Each point is reached from the start by the listed moves, each made 0, 1 or 2 times, or once backwards (-1), plus a little noise. Say if it took an odd or an even number of moves. Then give how often each move was made.
(in the rows, 128 means zero)

Moves:
(1): [157 130 118 133]
(2): [114 163 126 130]
(3): [140 142 161 132]
Start: [132 126 109 138]
Points:
[131 175 142 144] => even (0, 1, 1)
[144 212 130 152] => even (1, 2, 1)
[101 175 152 141] => odd (-1, 1, 1)
[131 107 156 135] => odd (-1, -1, 1)
[134 198  92 146] => odd (1, 2, 0)

Moves:
(1): [164 128 130 119 123 126 127]
(2): [136 152 137 141 130 129 129]
(3): [129 105 156 133 121 130 138]
(4): [133 118 121 148 132 119 121]
Start: [131 113 141 126 129 125 131]
Points:
[185  93 165 177 126 107 126] => odd (1, 1, 1, 2)
[204  47 150 138 116 102 124] => even (2, -1, 1, 2)
[122 140 139 200 146 114 118] => odd (-1, 2, 0, 2)
[108  51 179 186 127 116 135] => odd (-1, 0, 2, 2)

Moves:
(1): [147 123 121 120 119 111 120 137 120]
(2): [133 154 140 125 137 114 139 131 122]
(3): [131 117 156 127 122 125 132 125 124]
(4): [132 130 124 156 120 120 123 132 135]
(5): [127 111 135 131 161 116 130 130 136]
(6): [153 141 136 124 128 166 120 140 124]
(7): [134 124 120 137 132 129 159 142 124]
(8): [111 123 126 124 125 132 124 154 130]
Start: [112 130 122 134 135 154 111 122 141]
Points:
[178 180 194  86 144 215  86 101 118] => odd (0, 1, 1, -1, 0, 2, -1, -1)
[137 119 110 204 158 169 156 194 154] => odd (0, 0, 0, 2, 1, 1, 2, 1)
[171 158 157 175 115 138 100 151 130] => even (1, 1, 1, 2, 0, 1, 0, 0)
[110 141 123 175 219 169 148 179 166] => odd (-1, 1, -1, 1, 2, 1, 1, 1)
[138 173 159 122 210 174 203 157 125] => even (-1, 2, 0, -1, 1, 1, 2, 0)

Moves:
(1): [158 123 126 122 126 117 127 113 136 119 108 119]
(2): [131 176 138 124 148 131 120 127 137 121 143 111]
(3): [122 123 152 120 138 126 138 120 133 123 132 137]
(4): [125 124 124 150 146 126 140 107 117 132 125 127]
(5): [120 127 119 122 151 118 130 136 126 130 126 133]
(6): [123 113 127 113 147 160 137 118 130 143 134  99]
(7): [138 143 122 137 129 136 155 151 147 119 128 138]
(8): [134 122 136 137 134 136 115 149 127 117 126 128]
(9): [117 127 129 136 124 128 116 129 151 130 127 128]
(10): [134 132 140 140 130 120 133 142 132 156 129 117]
(11): [140 124 124 133 135 127 111 139 143 127 173 138]
Start: [138 134 129 148 117 151 118 110 131 107 113 128]
Points:
[189 155 157 174  91 158 158 157 164   9  39 171] => even (1, 0, 1, 0, -1, -1, 2, 2, 0, -1, -1)
[183  90 125 116 201 174 130 112 150 141  77  51] => even (2, 0, 0, 0, 2, 2, 0, 1, 0, 1, 0)
[201 138 102 205 148 127 137 103 122  38 124 177] => odd (1, 0, 0, 2, 0, -1, 1, 1, -1, -1, 1)
[182 218 154 123 229 147 143 114 215 112 110  63] => odd (2, 2, 1, 0, 2, 1, 1, 0, 1, 1, 0)

Moves:
(1): [159 128 128 131 125 125 136 132 135 120 132 129 132 122]
(2): [126 147 128 135 133 119 121 131 137 134 132 143 122 121]
(3): [125 129 147 132 136 120 135 120 127 134 137 135 131 142]
(4): [119 117 123 166 130 139 138 123 135 109 113 126 128 127]
(5): [127 117 126 121 162 109 140 151 138 122 141 131 125 119]
(6): [137 136 130 122 143 148 131 126 119 131 124 124 127 125]
(7): [125 121 123 129 119 134 149 135 129 147 130 129 128 116]
(8): [123 138 136 125 126 138 133 148 124 134 139 110 125 137]
(9): [126 118 141 120 132 136 122 128 151 124 135 137 121 126]
(10): [132 114 123 148 138 125 110 140 136 159 123 124 117 153]
(11): [130 132 115 131 144 145 125 121 129 128 175 120 149 126]
(12): [130 120 127 119 120 139 125 151 119 122 121 157 141 133]
(13): [129 131 131 133 128 127 134 129 136 128 115 120 157 129]
(14): [121 136 111 128 126 133 140 132 133 129 123 131 115 147]
Start: [134 116 135 120 121 138 111 125 113 127 120 130 142 144]
Points:
[160  64 115 183 124 237  99 171 132 159 190 147 179 246] => even (1, -1, 1, 1, -1, 0, 0, 1, 1, 2, 2, 2, 0, 1)
[178  91 109 128 119 161 170 196  93  43 168 147 217 121] => even (2, -1, 0, 1, 1, -1, 0, 1, -1, -1, 1, 2, 0, 0)
[146 130 174 157 158 122  67 157 122 192  78 131  94 224] => even (0, 1, 1, 0, 0, 1, -1, 1, 0, 2, -1, 0, 0, 0)
[135 148 138 142 150 166  74 189 123 153 170 113 181 197] => even (0, 1, 0, 0, 0, 0, -1, 2, 0, 1, 1, 1, 1, 0)
[158  86 129  46  76 139 171 108 160 126  92 132 106  80] => odd (1, -1, -1, -1, 0, 0, 2, -1, 2, -1, -1, -1, 0, 1)
[140 107 144 185  91 212 116 125 174  61 192 208 242  83] => odd (1, 2, 0, 2, -1, -1, 1, 0, 2, -1, 2, 2, 1, -1)
[137 141 105 119 123 142 199 103 128 136 194 188 132 135] => even (1, 1, 2, 0, 0, 0, 2, -1, 0, -1, 1, 0, -1, 2)

Moves:
(1): [148 125 123 117 133 121 138 131 127 128 121 117 136 135 138 137 131 126
 132 134 133 131]
(2): [128 139 119 132 122 108 127 129 125 133 122 127 131 123 129 124 128 123
 127 131 133 127]
(3): [142 129 138 136 123 128 118 125 121 135 151 117 137 122 114 117 119 128
 133 121 115 121]
(4): [131 136 136 140 127 116 113 137 131 116 130 119 138 129 133 130 119 126
 123 124 147 129]
(5): [130 129 134 126 155 120 130 128 140 124 130 118 117 114 129 131 128 121
 120 121 144 128]
(6): [125 136 136 131 138 137 127 128 129 128 131 136 119 127 129 121 135 121
 119 136 129 134]
(7): [128 128 132 136 131 135 134 128 137 134 128 133 113 130 123 115 120 142
 124 122 129 136]
(8): [132 127 136 140 133 113 127 143 126 120 125 121 129 129 133 123 126 115
 131 120 126 129]
(9): [126 133 122 126 127 125 134 133 144 124 135 126 126 127 133 128 128 125
 133 130 133 127]
(10): [128 121 138 129 132 128 114 133 127 134 122 129 125 138 140 127 119 118
 122 121 133 112]
(11): [127 127 120 130 133 118 133 127 128 125 135 124 127 130 134 138 117 127
 125 133 127 138]
(12): [127 134 131 139 125 119 129 123 129 124 133 147 120 131 112 120 120 119
 128 128 134 130]
(13): [125 134 130 123 139 125 138 126 122 127 139 134 128 129 134 121 131 127
 124 125 131 125]
(14): [124 137 124 134 133 136 131 124 126 127 127 124 123 129 127 127 124 126
 132 123 133 127]
(15): [134 134 132 119 133 127 128 123 128 130 133 128 110 122 131 125 128 132
 132 126 128 145]
(16): [128 133 139 128 126 122 137 128 123 129 137 124 129 133 129 136 127 130
 131 132 121 119]
(17): [128 127 117 147 128 123 116 125 136 131 128 134 120 134 119 128 138 135
 126 120 126 134]
(18): [128 129 124 121 134 121 115 138 130 130 131 120 129 133 113 124 122 137
 134 131 125 141]
(19): [128 130 123 135 128 130 134 127 127 143 127 141 134 122 122 135 134 131
 138 129 125 126]
(20): [119 126 123 139 129 108 127 121 133 127 130 126 140 128 128 121 136 123
 137 141 145 132]
Start: [140 116 124 132 132 131 122 120 137 130 130 133 120 128 119 111 121 104
 121 119 134 114]
Points:
[126 162 156 126 179 118 129 107  85 127 117 165  75 128 173  59 112   7
  83 107 165  89] => even (0, 2, 0, -1, 0, 2, -1, 1, -1, 2, 0, 1, 2, 2, 1, -1, -1, -1, -1, 0)
[197 144 104 141 189  45 156 135  99 165 109 148 110 125 134 127 131  55
 140  73 139  98] => odd (2, 2, 0, -1, 1, -1, -1, 2, -1, 1, 0, 1, 2, 1, 1, 0, 1, 0, 2, -1)
[158 151 154 149 150 154 105 148 128 175 116 139 142 150 156 122 111 110
  97 102 171  50] => even (1, 1, 0, 2, 0, 1, 1, -1, 0, 2, -1, -1, 1, 1, -1, 1, 0, 0, 2, -1)
[ 95 155 142 179 143  18 135 107 158 138 185 186 108 146 136  58  53  76
  97 145 219 107] => odd (-1, 2, 0, 1, 0, 0, 2, -1, 1, 2, 2, 2, 2, -1, 0, 1, -1, 0, 0, 2)
[131 201 129 172 207  75 142  91 167 125 198 172  24 136 122  84  73  85
  91 100 204 157] => even (0, 1, 0, 1, 1, 1, 1, -1, 1, 1, 2, 2, 2, 2, 2, 1, 1, 0, 0, 0)
[127 108  99 231 118  89 101 103 164 166 182 197 111 127  28  40 135 160
 174  99 123 187] => odd (-1, -1, 1, 0, -1, -1, 2, 1, 0, -1, 0, 1, 1, -1, 1, -1, 2, 1, 2, 2)
[129 146 161 167 131 100  79 146 131  88  98 153  71 135 126  75  39  75
  87  66 195 127] => even (-1, 1, -1, 2, 0, -1, 1, 1, -1, 1, 0, 2, 0, 1, 1, -1, -1, 0, -1, -1)

Moves:
(1): [136 133 125 131 124 130 128 126 129 127 119 121 134 128 126 127 122 129
 131 119 129 126 134 126 126]
(2): [132 136 110 124 149 124 122 124 142 119 129 121 127 121 123 124 124 134
 126 110 121 146 125 133 122]
(3): [125 141 132 128 117 125 123 135 133 134 123 132 122 128 129 134 130 126
 133 123 123 128 126 129 127]
(4): [128 130 127 131 136 125 126 120 131 128 128 119 126 121 135 132 125 123
 131 116 121 126 127 130 117]
(5): [128 134 131 118 131 125 124 129 119 133 129 136 141 128 134 128 132 117
 128 127 135 125 126 131 126]
(6): [126 128 122 130 124 131 143 128 142 139 131 134 128 117 126 136 127 138
 124 113 134 130 127 135 133]
(7): [128 129 118 117 127 136 143 133 122 121 128 129 128 147 137 132 133 117
 120 130 133 122 118 138 131]
(8): [124 124 129 140 129 126 121 142 126 140 124 136 124 133 127 126 134 122
 129 129 129 112 126 131 129]
(9): [128 118 131 131 131 116 126 128 124 119 125 110 130 114 122 134 130 125
 127 123 131 141 134 146 123]
(10): [127 130 128 139 125 131 123 126 132 128 132 125 134 125 127 128 134 123
 136 126 120 137 134 128 134]
(11): [135 123 132 134 128 124 120 128 126 132 130 143 134 134 119 144 129 125
 136 152 121 125 123 127 129]
(12): [131 131 123 128 130 125 138 127 124 139 125 134 123 130 127 127 125 121
 122 121 130 129 130 126 123]
(13): [135 124 106 119 126 131 139 132 119 113 124 134 127 122 140 124 126 141
 120 128 140 120 137 129 117]
(14): [129 123 125 126 122 129 124 127 126 135 128 126 121 133 130 125 132 130
 134 123 132 135 128 136 122]
(15): [128 126 132 139 134 126 133 135 131 126 131 125 134 130 132 126 125 128
 133 130 126 135 124 128 123]
(16): [120 127 113 126 136 131 125 130 126 131 120 125 130 132 136 134 119 127
 134 136 131 130 134 129 131]
(17): [129 123 134 124 124 121 126 129 134 126 122 140 124 134 136 130 130 126
 125 125 132 120 136 124 135]
(18): [142 123 126 123 136 128 132 141 123 132 128 123 130 134 132 135 136 136
 125 129 124 130 135 119 129]
(19): [135 133 128 121 137 131 129 132 131 122 135 126 127 126 127 123 133 127
 131 137 142 126 127 128 132]
(20): [129 126 138 147 137 130 124 117 124 136 108 134 133 127 127 126 136 133
 141 132 125 131 121 131 125]
(21): [132 134 128 133 124 124 127 127 127 134 132 129 122 130 142 129 126 135
 124 131 130 127 126 131 137]
(22): [131 124 132 128 139 135 133 126 123 121 129 129 130 129 127 123 120 128
 137 122 123 136 139 137 132]
(23): [126 129 126 126 124 134 129 123 136 132 125 128 126 125 130 121 127 129
 125 130 121 122 138 135 123]
(24): [130 125 125 124 119 132 129 131 131 132 120 132 121 117 127 120 123 120
 124 125 118 125 127 127 132]
Start: [132 129 111 128 124 128 123 118 109 118 130 123 111 123 134 121 139 134
 130 121 126 118 128 148 129]
Points:
[126 124 109 131  82 147 118  97 127 122  51 172 114  92 144  85 125 103
 145  80  89  93 177 174 117] => even (1, 0, 1, 0, 1, 0, 0, 0, 0, 1, 0, 0, 1, 0, 0, 0, 2, -1, -1, 1, -1, 1, 2, 2)
[135 133 121 135  91 128 107 126 131  77 132 136 164 156 151 110 139  88
 129 172 121  83 150 142 144] => odd (2, 0, -1, -1, 1, -1, 1, 0, 0, 2, 1, -1, 0, -1, 2, 0, 2, -1, 0, -1, 0, -1, 2, 0)
[180 101 140 134 151 100 132 163 102 168  96 130  91 165 197 142 168  98
 136 118 121 123 135 231 120] => even (0, 0, 1, 1, 1, 0, 2, 1, 2, -1, 1, 1, -1, 2, 2, 0, 2, 2, 1, 1, 2, 1, 2, 1)
[137  98  79 113 112 134 120 120 113  58  99  87 111 125 162  98 131 146
 136 109 142 135 156 117 126] => even (1, 0, -1, 0, -1, -1, 0, -1, 0, 1, -1, -1, 1, 1, 1, 1, 2, 0, 0, 0, -1, -1, -1, 1)
[183  84  29  88 213 153 188 138  83  45 159  36  83 113 170  88 170 170
 108  63 155 155 178 249  64] => odd (-1, 1, -1, 2, -1, 0, 2, 1, 2, 0, -1, 0, 2, 2, 0, -1, -1, 2, 2, 0, 0, 2, 2, -1)
[158 127  77 140 202 102 108 126  93  71  66 153 185 137 194 175 146 135
 177 167 162 109 131 183  97] => even (1, 1, 1, 1, 2, 0, 1, 0, 1, 0, 2, -1, 2, -1, 2, 2, 2, 0, 1, 2, 0, 0, 0, -1)
[ 98 158  64 100 123 168 140 108 121  99  83 165 144 101 193 100 122 146
 165  92 149 116 164 172 112] => odd (0, 0, 2, 0, 2, 1, 0, -1, -1, 1, -1, -1, 2, 0, 1, 2, 1, -1, 0, 1, -1, 1, 1, 0)
[ 78 142 109 126  56 118  93 170 143 148  93 132 121  37 121 128 143  77
 142  85 156  89 179 188 181] => odd (1, -1, 2, -1, 2, 2, -1, 2, 2, 2, -1, -1, 0, -1, -1, 2, 1, -1, 1, -1, -1, 0, 0, 2)
[110 144  73 138 122 133 128 144 113 196 136 130 118 135 162 108 122  50
 136  77 134  93  69 168 109] => odd (1, 0, -1, 2, 2, 1, 1, 2, -1, 0, 0, 1, -1, 2, 2, 1, -1, -1, 0, -1, 0, -1, -1, 2)
[131 124 106 107 170 131 148  99 108 128 121 114  84 145 138 110 121 134
 119  98 153 120 156 145 144] => odd (0, 0, -1, 0, -1, 0, 0, 0, 0, -1, -1, 2, -1, 0, -1, 1, 1, 0, 1, 0, 0, 1, 0, -1)

Moves:
(1): [129 126 125 141 131 129 115 135 119 131 124 125 129 134 131 123 121 127
 115 137 129 121 135 130 136]
(2): [134 126 131 137 131 123 130 120 129 126 128 130 129 127 142 130 131 127
 125 122 137 128 128 130 121]
(3): [114 127 129 121 115 130 128 136 121 122 127 113 119 124 120 138 130 128
 129 127 124 113 121 138 130]
(4): [135 134 133 141 127 129 124 126 111 122 131 123 139 128 151 113 123 141
 138 129 136 123 134 108 132]
(5): [135 127 126 142 126 137 123 121 119 133 142 135 139 134 139 121 134 119
 117 117 138 123 130 134 131]
(6): [130 107 144 113 128 105 130 120 123 139 125 144 115 128 133 146 119 130
 118 129 130  95 119 112 123]
(7): [133 129 126 118 112 127 137 121 129 135 129 125 132 126 147 115 126 123
 125 115 140 126 144 130 131]
(8): [120 125 138 116 126 117 126 130 117 130 133 118 140 127 140 128 117 123
 122 133 122 131 131 124 129]
(9): [125 124 130 117 121 122 137 115 138 134 136 122 130 124 131 127 133 127
 128 133 134 127 141 140 131]
(10): [126 130 133 117 137 114 137 146 142 144 126 123 134 111 127 126 139 122
 143 119 132 150 110 110 116]
(11): [121 130 133 126 139 126 121 129 132 141 135 132 114 119 131 136 126 121
 109 129 133 126 126 126 130]
(12): [134 127 136 132 137 130 134 129 129 127 124 132 121 127 124 130 132 130
 118 129 128 121 118 129 139]
(13): [128 139 131 136 143 122 137 132 134 129 141 138 131 127 147 123 143 119
 128 129 134 127 122 125 121]
(14): [121 118 137 128 126 127 141 131 139 127 126 132 132 134 125 138 127 129
 115 124 119 142 134 131 138]
(15): [137 139 124 142 122 139 126 136 133 119 131 136 132 127 128 124 124 122
 131 133 123 124 118 121 129]
(16): [126 133 130 117 128 125 134 131 127 132 125 135 137 121 133 125 131 134
 126 130 140 134 130 124 120]
(17): [131 124 128 128 143 130 119 142 127 121 135 117 121 118 131 130 128 120
 129 132 124 136 140 128 122]
(18): [135 128 118 134 130 129 126 128 125 122 131 128 121 118 129 121 141 125
 126 127 125 135 133 123 125]
(19): [125 116 132 123 133 118 126 136 128 128 136 127 133 140 134 128 122 134
 117 136 129 134 124 116 132]
(20): [123 105 141 155 137 117 136 125 131 134 128 145 130 130 141 113 129 144
 112 127 126 122 115 135 123]
(21): [133 136 128 125 121 118 123 139 112 118 138 124 125 127 120 120 125 129
 128 124 135 129 132 117 121]
(22): [134 125 126 122 126 117 127 139 125 129 133 120 131 121 130 139 130 140
 128 130 114 122 134 137 128]
(23): [119 127 130 124 125 132 135 128 147 124 116 117 135 134 130 128 125 130
 118 123 115 129 137 124 125]
(24): [124 124 129 132 138 126 118 128 117 111 126 139 133 127 126 129 113 133
 122 128 122 125 129 122 134]
Start: [134 136 126 128 132 136 122 114 118 145 129 132 131 133 130 122 122 129
 114 134 129 137 121 132 122]
Points:
[146 190 122 164 109 151 110 136  69  72 118 124 121  89 118 124 123 178
 177 155  93  68  62  96 130] => even (-1, 0, 2, 2, -1, 0, -1, 0, 0, 0, 0, 1, 0, -1, 2, 0, -1, 1, -1, 0, 0, 1, 0, 1)
[174 142  97 229 182 188 110  85 125 115 169 205 152 141 162  66 171 114
  78 127 186 179 110 154  79] => even (-1, 2, -1, -1, 2, -1, -1, -1, 0, -1, 0, 0, 0, -1, 1, 2, 1, 1, 1, 1, 0, -1, 0, 0)
[189  74 144 145  94  55 101  99  25 159 186 115  89 111 235  91 126 121
  19 126 184   7 185 144 103] => odd (2, 2, 1, 0, 1, 2, 2, 1, 1, -1, 0, 1, 0, -1, 0, 0, 1, 2, 0, 1, 2, 1, 0, -1)
[154 156 153 179 159 184 103 149  92  89 119 121 148 121 133  90  62 149
 116 166  72 151 123 122 150] => even (-1, -1, -1, 1, -1, -1, 0, 2, -1, -1, 0, 2, -1, 0, 2, 0, 2, -1, -1, 1, 0, 0, 0, 0)

Moves:
(1): [136 134 115 130 141 131 130 126 129 129 126 120 146 135 133 128 133 134
 119 126 142 125 118 125 123]
(2): [131 144 125 128 128 116 120 135 134 116 130 128 121 124 133 147 126 131
 139 133 126 134 132 143 126]
(3): [135 115 127 126 119 124 122 112 123 121 129 124 128 111 134 136 139 128
 140 126 133 137 127 111 123]
(4): [136 125 131 144 127 128 123 131 139 126 136 134 131 128 134 134 124 126
 129 128 120 122 123 124 128]
(5): [130 120 132 127 148 118 128 133 138 113 126 141 126 134 109 135 142 133
 124 138 111 131 137 134 123]
(6): [137 124 144 144 125 137 139 138 132 143 133 125 136 123 128 134 144 125
 132 128 129 128 132 139 128]
(7): [122 129 122 131 131 109 152 123 127 126 135 126 123 125 139 128 144 135
 127 133 130 122 126 118 126]
(8): [131 112 132 138 121 136 129 139 124 127 124 112 127 135 100 132 131 132
 135 140 129 127 111 138 130]
(9): [130 137 129 130 120 123 123 132 137 139 134 128 120 134 125 123 136 127
 133 132 127 123 129 114 113]
(10): [133 123 120 136 127 112 123 128 105 136 127 116 131 138 125 137 126 135
 132 126 129 125 128 129 135]
(11): [121 128 121 125 134 133 125 138 125 130 142 126 124 128 127 133 122 118
 130 120 118 128 127 124 119]
(12): [126 123 133 120 138 117 129 133 124 120 124 148 130 127 137 125 120 109
 130 139 129 131 114 139 132]
(13): [117 135 124 139 130 114 128 131 131 140 106 109 130 125 118 126 138 115
 119 135 128 133 128 126 124]
(14): [137 130 146 122 131 118 122 124 126 121 137 109 131 138 130 135 121 134
 127 132 127 122 121 118 124]
(15): [118 122 133 124 126 130 125 139 135 132 133 125 131 133 133 140 125 139
 134 138 135 133 128 115 142]
(16): [129 124 117 121 111 119 127 120 146 127 129 123 137 130 115 134 115 135
 133 131 116 121 140 137 123]
(17): [130 128 123 129 121 136 127 128 117 124 131 131 144 125 134 123 133 131
 133 126 122 129 139 125 131]
(18): [127 137 144 119 132 121 134 128 119 129 120 141 131 127 127 132 129 147
 134 114 107 137 122 111 129]
(19): [142 128 131 134 134 141 145 124 129 127 107 130 113 130 120 131 113 121
 134 134 125 123 126 121 121]
(20): [116 140 128 122 138 127 124 113 124 132 136 120 132 129 117 123 111 128
 134 130 132 134 117 133 131]
(21): [121 116 139 128 130 132 153 123 138 111 129 126 146 150 122 127 125 130
 141 123 148 125 140 134 136]
(22): [132 129 126 131 120 128 128 129 132 137 130 120 120 122 131 122 128 137
 128 130 133 147 124 126 121]
(23): [129 136 127 127 140 120 131 140 125 127 122 134 133 111 120 123 119 137
 132 115 145 117 138 130 121]
(24): [124 118 123 133 133 124 123 122 124 131 115 122 131 131 140 119 131 126
 137 132 129 125 129 142 112]
Start: [122 114 136 135 129 130 121 117 126 129 111 128 132 134 126 126 114 133
 138 142 124 130 120 111 136]
Points:
[144 140 229 110 150  99 122  89 133  71 116  85 235 164 179 219 160 198
 165 117 164 201 105  59 193] => odd (2, 2, 2, 0, 0, 1, -1, -1, -1, 0, -1, 0, 1, 2, 1, -1, 0, 2, -1, 0, 2, 0, -1, -1)
[ 92  89  79 178 187 101 131 115 169  74  61  84 215 228  40  83 165 141
 153 204 178 119 123 234  99] => even (2, 1, -1, 0, 2, -1, 0, 2, 1, 0, -1, 0, 1, -1, -1, 0, 1, -1, -1, 1, 2, 0, 0, 2)
[141 137 240  78 235 122 249 108 123  46 120 192 213 226 103 167  86 190
 176 144  90 112 145  65 172] => even (1, 0, -1, -1, 2, 1, 1, -1, 0, 0, 0, 1, -1, 2, 1, 0, 2, 2, 2, 1, 2, -1, 0, -1)
